Rows are points. Each copy is the shape, with its points in the same order, stretched, turned, moved and blurred by noise. Is it also mirrored, or only turned?

Shape (6 x 2):
[[ 0.43  0.34]
 [-0.30 -0.50]
 [-0.32  0.36]
 [ 0.24 -0.19]
 [ 0.24  0.08]
 [-0.50 -0.44]]
Copy 1 (6 x 2):
[[ 0.25  0.35]
 [-0.29 -0.58]
 [-0.49  0.23]
 [ 0.12 -0.19]
 [ 0.21  0.17]
 [-0.56 -0.54]]
Copy 1 is: only turned
Copy 2 (6 x 2):
[[ 0.33  0.53]
 [ 0.46 -0.55]
 [-0.18  0.04]
 [ 0.58  0.05]
 [ 0.41  0.23]
 [ 0.30 -0.68]]
Copy 2 is: only turned
Copy 3 (6 x 2):
[[ 0.27 -0.32]
 [-0.23  0.67]
 [-0.46 -0.10]
 [ 0.17  0.21]
 [ 0.15  0.00]
 [-0.45  0.67]]
Copy 3 is: mirrored
Copy 4 (6 x 2):
[[ 0.50 -0.13]
 [-0.63 -0.13]
 [-0.09  0.48]
 [ 0.03 -0.32]
 [ 0.13 -0.15]
 [-0.71  0.06]]
Copy 4 is: only turned

Shape (6 x 3):
[[-0.06  0.03 -0.88]
 [-0.39  0.13  0.29]
 [ 0.10 -0.47  0.16]
 [ 0.11  0.04  0.19]
 [-0.34  0.41  0.33]
 [-0.15  0.01  0.49]]
Copy 1 (6 x 3):
[[ 0.27  0.48 -0.63]
 [-0.37 -0.47  0.30]
 [-0.40  0.44  0.37]
 [-0.12  0.07  0.52]
 [-0.20 -0.63  0.40]
 [-0.41 -0.28  0.62]]
Copy 1 is: mirrored
Copy 2 (6 x 3):
[[-0.31 -0.56 -0.73]
 [-0.28  0.06  0.43]
 [ 0.48  0.00  0.31]
 [ 0.04  0.21  0.14]
 [-0.47  0.23  0.37]
 [ 0.02  0.28  0.54]]
Copy 2 is: only turned

Shape (10 x 6):
[[-0.19 -0.22  0.22 -0.55  0.91  0.05]
 [-0.17  0.23 -0.21  1.18  0.58  0.80]
 [-0.11 -0.06 -0.21 -0.43 -0.47 -0.01]
 [ 0.40  0.18 -0.56 -0.43 -0.42 -0.33]
 [ 0.25  0.42  0.30 -0.42  0.52 -0.14]
 [ 0.44 -0.09 -0.48 -0.07 -0.68  0.05]
 [ 0.47 -0.28 -0.13  0.06 -0.33  0.26]
 [ 0.40  0.07 -0.61  0.00 -0.20 -0.46]
 [-0.07 -0.03  0.48  0.19  0.45 -0.19]
 [-0.07  0.02  0.19 -0.39  0.18 -0.01]]
Copy 1 (10 x 6):
[[-0.32  0.07  0.08 -0.58  0.36 -0.48]
 [-0.07  0.76  0.55  0.87  0.07  0.03]
 [-0.31  0.05 -0.36 -0.51 -0.63  0.14]
 [-0.14 -0.24 -0.71 -0.17 -0.31  0.36]
 [ 0.02 -0.27  0.08 -0.38  0.59  0.09]
 [ 0.12  0.02 -0.64 -0.07 -0.69  0.30]
 [ 0.30  0.12 -0.28  0.05 -0.43  0.00]
 [-0.10 -0.16 -0.60  0.19 -0.22  0.21]
 [-0.13 -0.09  0.39  0.04  0.22 -0.30]
 [-0.10 -0.05  0.05 -0.43 -0.10 -0.03]]
Copy 1 is: mirrored
Copy 2 (10 x 6):
[[-0.05 -0.64  0.01 -0.08  0.63  0.68]
 [ 0.01  0.98  0.28  0.32  1.09  0.47]
 [-0.05 -0.08 -0.35 -0.52 -0.15  0.23]
 [ 0.22 -0.05 -0.79 -0.10 -0.38  0.12]
 [ 0.03 -0.45 -0.13  0.27  0.14  0.84]
 [ 0.35  0.31 -0.53 -0.39 -0.35 -0.12]
 [ 0.44  0.23 -0.19 -0.30 -0.13  0.01]
 [ 0.17  0.12 -0.71  0.20 -0.09 -0.13]
 [-0.11 -0.31  0.28  0.33  0.43  0.39]
 [-0.13 -0.27  0.02 -0.20  0.08  0.48]]
Copy 2 is: mirrored

Shape (12 x 8):
[[ 0.13  0.15  0.60  0.11 -0.31  0.03  0.45  0.44]
 [-0.42  0.27  0.08  0.23 -0.46 -0.30 -0.25  0.55]
 [ 0.10  0.22 -0.12 -0.06  0.32  0.17 -0.20  0.07]
 [-0.38 -0.11  0.74  0.09  0.21 -0.20  0.04  0.48]
 [-0.40  0.00  0.05 -0.85  0.10 -0.28 -0.09 -0.27]
 [ 0.45  0.13  0.19 -0.10  0.66  0.12  0.31 -0.04]
 [ 0.35 -0.52 -0.21 -0.53 -0.37  0.32 -0.43 -0.07]
 [-0.01 -0.55 -0.22  0.15 -0.37 -0.18 -0.26 -0.18]
 [ 0.15  0.27  0.41 -0.07  0.47 -0.62 -0.49  0.26]
 [-0.23  0.33  0.22 -0.79 -0.24  0.44 -0.06 -0.08]
 [-0.37  0.35  0.03 -0.27 -0.11  0.13  0.40  0.40]
 [-0.55  0.36  0.63  0.12 -0.39 -0.67 -0.60 -0.17]]
Copy 1 (12 x 8):
[[-0.34 -0.64  0.07 -0.25 -0.33 -0.18  0.26 -0.07]
 [-0.41 -0.46  0.31 -0.09 -0.23 -0.81  0.07  0.67]
 [-0.10  0.23 -0.07 -0.25  0.15  0.10 -0.01  0.38]
 [-0.47 -0.56  0.56 -0.48  0.24 -0.35 -0.04  0.20]
 [-0.16  0.68  0.57 -0.37  0.40 -0.41  0.56 -0.12]
 [-0.05  0.25 -0.23 -0.52  0.20  0.34 -0.12 -0.17]
 [ 0.61  0.23  0.34  0.34  0.07  0.33  0.54  0.12]
 [ 0.10  0.01  0.33  0.57  0.10 -0.25 -0.20  0.03]
 [ 0.00  0.27  0.55 -0.87 -0.09 -0.39 -0.46  0.39]
 [-0.36  0.33  0.36 -0.25  0.03  0.07  0.99  0.13]
 [-0.46 -0.22 -0.11 -0.31  0.15 -0.39  0.68  0.22]
 [-0.84  0.16  1.07 -0.24 -0.38 -0.88 -0.31  0.33]]
Copy 1 is: mirrored
Copy 2 (12 x 8):
[[ 0.50  0.53  0.04  0.34 -0.34  0.11  0.55  0.19]
 [-0.14  0.64  0.16  0.30 -0.50 -0.11 -0.42  0.41]
 [ 0.03  0.11 -0.14  0.33  0.45  0.24 -0.34  0.05]
 [-0.20  0.51  0.55  0.75 -0.09  0.01  0.41  0.43]
 [ 0.16 -0.21  0.57 -0.46  0.26  0.00 -0.08  0.39]
 [ 0.27  0.04 -0.15  0.40  0.74  0.12  0.40 -0.01]
 [ 0.47 -1.04  0.09  0.25 -0.25  0.42 -0.48  0.17]
 [-0.15 -0.48 -0.08  0.29 -0.43 -0.21 -0.26  0.14]
 [ 0.05  0.47  0.46  0.60  0.33 -0.47 -0.42  0.03]
 [ 0.46 -0.04  0.43 -0.36  0.07  0.77 -0.14  0.22]
 [ 0.29  0.41 -0.05 -0.03  0.00  0.35  0.10  0.50]
 [-0.28  0.56  0.83 -0.13 -0.44 -0.43 -0.40 -0.17]]
Copy 2 is: only turned

Shape (16 x 11):
[[-0.07  0.08 -0.25  0.40 -0.17 -0.33 -0.36  0.02  0.55  0.29 -0.17]
 [-0.27 -0.47 -0.52  0.66 -0.06  0.15 -0.14 -0.55 -0.22  0.42  0.14]
 [ 0.16  0.65 -0.21  0.83 -0.14 -0.16  0.25 -0.52  0.17 -0.24 -0.17]
 [-0.02 -0.39 -0.17 -0.09  0.26  0.26  0.42 -0.23 -0.13  0.45 -0.09]
 [-0.08 -0.58 -0.61 -0.52  0.60  0.62 -0.06 -0.02  0.02 -0.67  0.58]
 [ 0.18 -0.19 -0.09  0.32 -0.01  0.60  0.56 -0.06 -0.11  0.42 -0.17]
 [-0.21 -0.20  0.36 -0.25  0.16  0.90 -0.19  0.19  0.13 -0.73  0.48]
 [-0.46 -0.03 -0.42 -0.46 -0.21  0.65 -0.41  0.20 -0.19 -0.47 -0.45]
 [ 0.49  0.24 -0.16  0.75 -0.05 -0.02 -0.26 -0.57  0.25  0.08 -0.56]
 [-0.82 -0.51  0.14 -0.69  0.41  0.47  0.04  0.16  0.02 -0.77 -0.08]
 [ 0.02 -0.44  0.07  0.21  0.38  0.21  0.06  0.12 -0.59 -0.23  0.23]
 [-0.02  0.31 -0.34  0.29 -0.43  0.04 -0.46 -0.31  0.18  0.32 -0.33]
 [-0.19  0.03  0.08 -0.20  0.74  0.50 -0.11 -0.30 -0.36  0.21  0.23]
 [ 0.05  0.15 -0.23  0.05 -0.37 -0.10  0.12 -0.39 -0.22  0.34  0.16]
 [ 0.11 -0.41 -0.15 -0.05 -0.58  0.06 -0.19 -0.79 -0.05  0.29 -0.39]
 [ 0.33 -0.48 -0.06 -0.23  0.77  0.32  0.11  0.21 -0.58 -0.38  0.56]]
Copy 1 (16 x 11):
[[-0.13  0.30  0.05  0.69 -0.27  0.40 -0.18  0.02  0.02  0.49  0.41]
 [-0.50  0.16 -0.29  0.56  0.42 -0.02  0.23 -0.39 -0.07  0.47  0.10]
 [ 0.28  0.28  0.13  0.78  0.06  0.36  0.56  0.43 -0.49 -0.02  0.33]
 [-0.22 -0.01 -0.03 -0.12  0.35 -0.09  0.19  0.19  0.33  0.63 -0.24]
 [-0.44 -0.44 -0.74 -0.13  0.06  0.26 -0.22 -0.40  0.28 -0.52 -0.77]
 [-0.03  0.04  0.01  0.00  0.47  0.09 -0.02  0.52 -0.38  0.89 -0.18]
 [-0.69 -0.26  0.18 -0.06  0.31  0.36 -0.42  0.25  0.01 -0.76 -0.70]
 [-0.24  0.31  0.02  0.38 -0.06  0.44 -0.44 -0.31 -0.24 -0.09 -1.19]
 [ 0.50  0.23  0.13  0.94  0.45  0.07 -0.13 -0.05 -0.05  0.41  0.32]
 [-0.88 -0.41  0.14  0.01 -0.32  0.36  0.04  0.06  0.41 -0.24 -1.26]
 [-0.41 -0.25  0.25  0.01 -0.04 -0.61 -0.04 -0.08 -0.29 -0.17 -0.39]
 [ 0.14  0.72  0.09  0.63  0.16  0.45 -0.19 -0.14 -0.09  0.39  0.12]
 [-0.32  0.21  0.07 -0.01  0.45 -0.40  0.03  0.30  0.47 -0.22 -0.64]
 [ 0.15  0.52  0.13 -0.01  0.23  0.31  0.30 -0.20 -0.16  0.35  0.21]
 [ 0.12  0.31  0.25  0.25  0.41  0.62 -0.06 -0.67  0.07  0.78  0.02]
 [-0.27 -0.39 -0.10 -0.32  0.11 -0.71 -0.12 -0.19 -0.01 -0.51 -0.55]]
Copy 1 is: only turned
Copy 2 (16 x 11):
[[-0.27  0.26  0.00 -0.07 -0.36 -0.18 -0.26 -0.02  0.46  0.52 -0.17]
 [-0.06 -0.13 -0.02  0.17  0.14  0.24 -0.05 -0.85  0.84  0.36 -0.40]
 [-0.20  0.22 -0.30  0.09 -0.28  0.66 -0.70 -0.08  0.72  0.16  0.51]
 [-0.01  0.17 -0.24  0.21  0.52 -0.03  0.18 -0.06  0.20 -0.38 -0.46]
 [ 0.53 -0.22  0.28 -0.15  0.46 -0.16  0.92 -0.60  0.22 -0.79  0.21]
 [ 0.03  0.08 -0.10  0.08  0.35  0.46 -0.20  0.19  0.49 -0.34 -0.49]
 [ 0.14  0.10  0.46 -0.46  0.14  0.53  0.50 -0.45 -0.19 -0.42 -0.04]
 [ 0.93  0.33 -0.27  0.05 -0.29  0.16  0.35 -0.26 -0.01 -0.10  0.02]
 [-0.02  0.18 -0.30 -0.33  0.06  0.22 -1.12 -0.18  0.67  0.26 -0.01]
 [ 0.34  0.81  0.21  0.14  0.29  0.01  0.83 -0.50 -0.45 -0.66 -0.01]
 [ 0.29 -0.01  0.39  0.08  0.81  0.45  0.08 -0.30  0.19 -0.21 -0.05]
 [ 0.09  0.06 -0.49 -0.08 -0.46  0.08 -0.39 -0.21  0.44  0.56 -0.20]
 [ 0.03  0.11 -0.48 -0.27  0.76  0.27  0.44 -0.29  0.05 -0.11 -0.09]
 [-0.08 -0.24 -0.34  0.33 -0.13  0.13 -0.01 -0.11  0.26  0.14 -0.15]
 [ 0.13  0.00 -0.28  0.15 -0.09 -0.27 -0.52 -0.69  0.02  0.03 -0.68]
 [ 0.43 -0.31  0.43 -0.10  1.12  0.22  0.47 -0.14  0.04 -0.58  0.14]]
Copy 2 is: mirrored
Copy 3 (16 x 11):
[[ 0.18  0.01 -0.09  0.38 -0.22  0.65 -0.20  0.07  0.30 -0.03 -0.50]
 [-0.16 -0.45 -0.55  0.79 -0.11 -0.15 -0.24 -0.14 -0.40  0.01 -0.51]
 [ 0.27 -0.63 -0.22  0.67 -0.35  0.11  0.13 -0.09  0.57  0.36  0.16]
 [-0.26 -0.33 -0.11  0.23 -0.03 -0.39 -0.03  0.26 -0.57  0.31 -0.38]
 [-0.68 -0.02 -0.19 -0.15  0.42 -0.49 -0.16 -0.53 -0.52 -0.53  0.35]
 [-0.41 -0.56 -0.40  0.36 -0.10 -0.36 -0.30  0.52 -0.22  0.44 -0.09]
 [-0.36 -0.01  0.21  0.07 -0.14 -0.44 -0.83 -0.18 -0.08 -0.53  0.69]
 [-0.54  0.50 -0.46 -0.31 -0.67 -0.33 -0.37 -0.25  0.35 -0.32 -0.23]
 [ 0.04 -0.58 -0.02  0.41 -0.11  0.34 -0.22 -0.29  0.61  0.59 -0.35]
 [-0.51  0.13  0.29 -0.27 -0.64 -0.71 -0.12 -0.29 -0.43 -0.83 -0.01]
 [ 0.07 -0.51 -0.18  0.01  0.21 -0.69 -0.50 -0.02 -0.25 -0.34 -0.07]
 [-0.04  0.16 -0.29  0.37 -0.29  0.39 -0.31 -0.06  0.39  0.36 -0.48]
 [-0.14  0.08  0.39  0.48  0.28 -0.90 -0.29  0.05 -0.18 -0.01 -0.04]
 [ 0.32 -0.02 -0.36  0.35 -0.20 -0.13 -0.19  0.04 -0.25  0.43 -0.10]
 [-0.03 -0.14 -0.20  0.07 -0.59  0.12 -0.42 -0.39 -0.46  0.61 -0.45]
 [-0.06 -0.36 -0.01 -0.24  0.66 -0.89 -0.45 -0.15 -0.37 -0.28  0.26]]
Copy 3 is: mirrored
